Every row gives one point. The points of each table are mixes of a few directions, plus a little noise. How many directions does each table use, and how many do they share? Where both have some left over, give the other angles between the two spaces (their principal angles), to ten degrees, smallest first.
In the rows, zero is written as 128.

First, 5 rows:
[[123 167 105]
 [132  94 148]
 [127 137 122]
 [118 203  83]
 [140  39 181]]
Second, 5 rows:
[[192 123 105]
 [100 139 152]
 [ 41  88  81]
 [176 135 131]
 [129 154 171]]
Directions: first 1, second 2, shared 0; angles 90

First:
[[148 134 150 143  86 128]
 [178 109  74 124 111 136]
 [ 62 131 130 106 208 123]
 [176 120 108 136  86 133]
 [127 112  76 107 172 132]
 [ 63 144 171 123 172 120]
 [143 146 186 156  61 125]]
Second (9 x 6):
[[127 128 137   7 106  77]
 [150 123 149 115 148 157]
 [145 107 153 100 139 151]
 [ 99 119 102 211 112 122]
 [113 123 124  49  99  75]
 [107 109 115 182 114 126]
 [119  99 127 212 132 161]
 [141 156 126 136 144 138]
 [152 187 121 140 158 143]]
Directions: first 2, second 3, shared 0; angles 80, 90

First (10 x 9):
[[142 127  42 132 101 152 188 154  73]
 [126 119 163 125 138 117  97 120 149]
 [124 133 138 129 133 125 124 123 135]
 [ 78 213 241 135 173 105  92  56 210]
 [157  70  79 122 105 135 132 168  89]
 [ 95 199 173 136 149 123 133  85 165]
 [102 170 188 131 153 115 108  90 172]
 [152  99  48 127  99 147 171 166  72]
 [149  63 152 117 127 115  77 149 134]
 [156  84  56 125 100 144 157 169  78]]
Second (9 x 9):
[[165 156  91  61 141 120 133 193 166]
 [ 75 105 153 184 133 138 121  69 126]
 [116 107 140 156 120 131 124 105 107]
 [ 69 216 146 125 173 130 144  90 209]
 [181  81 154 164  67 125 127 118   7]
 [190 117  86  65 120 120 126 206 128]
 [149 140 102  86 138 124 129 170 155]
 [157 118 130 126 108 125 129 139  91]
 [ 48 112 149 184 153 141 119  61 162]]
Directions: first 2, second 3, shared 1; angles 70

First, 10 rows:
[[138 123 104 208 114 159 128 180 184  76 146 111]
 [159 122 106  82 117 109  71 107 117 110 158 122]
 [129 122 111  88 117 104  60  72 114 112 161 158]
 [197 121 109  38 122 102  76 125  97 128 150  88]
 [117 124 111 216 117 158 131 163 181  81 143 131]
 [ 51 131 156  83 135  93 100   7  83 169 126 219]
 [149 129 125 150 130 143 156 179 146 122 119  94]
 [105 130 136 169 132 143 159 142 142 131 114 134]
 [146 134 144 166 140 156 209 212 142 146  89  75]
 [ 88 139 178  80 154 112 188  94  73 209  76 147]]
Second (10 x 12):
[[ 62 136 154 204 138 151 188 131 149 142  98 162]
 [ 23 140 170 249 145 164 224 132 161 151  80 182]
 [206 119  96  37 116 101  56 125 103 111 164  88]
 [126 128 129 130 128 129 130 128 129 128 127 129]
 [214 118  93  29 114  98  49 124 101 109 168  84]
 [ 84 133 146 179 135 143 168 130 142 138 108 151]
 [204 119  97  41 116 102  59 125 104 111 163  89]
 [162 124 114  89 123 116  97 127 117 121 144 111]
 [ 70 135 151 195 137 148 181 130 146 141 101 158]
 [128 128 128 128 128 128 128 128 128 128 128 128]]
Directions: first 3, second 1, shared 1

First (8 x 18):
[[164 121 133 127 146 127  50 185 138  57 153 165 157 104 111 117 132 141]
 [169 159 107 113 125 142 110 154 113 127 150 169 120 129 136 150 120 144]
 [ 94 139 133 115  93  95 189 122 122 147 111 113 125 143 168 121 158 104]
 [144 167 155 115 140 108 122 107 109 159 113 133 138 143 130 164 106 101]
 [145 101 132 141 120 125  86 165 119 144 132 143 137 126 115 137 106 137]
 [ 69 149 138 122 112 134 249  47 132 154  98  60 100 133 127 103 140 116]
 [131 107 129 132 108 137 130 158 132 107 135 123 129 107 104 100 122 148]
 [112  78 102 159 182 161  88  90 155 127 130 119 118 141 132 133 137 131]]
Second (10 x 18):
[[ 98  58 158 153  92  42  85 193 123 172  97 135 166 157 177 140 148  77]
 [134 146 122 120 133 136 135 121 128 116 135 133 124 126 130 128 132 132]
 [145 165  99 109 130 152 147 128 129  93 152 148 112 121 139 123 145 149]
 [133 198 164 101 165  92 127  78 123 111 110 131 151 146 151 157 139  79]
 [143 152 114 125 152 198 154  78 134 117 142 106 100 102  68 115  94 170]
 [139  94  68 137  97 192 148 169 135 115 167 139  90 102 107  95 127 198]
 [123 123 127 124 112  90 117 162 125 124 127 149 141 143 171 135 156 108]
 [132 169 140 110 142 103 128 113 124 112 123 139 140 140 155 144 145 101]
 [122  89 131 151 128 163 129 115 132 155 123  98 116 112  75 113  90 153]
 [112  86 156 151 127 113 111 125 128 166 104 102 140 131 106 130 104 113]]
Directions: first 6, second 3, shared 3
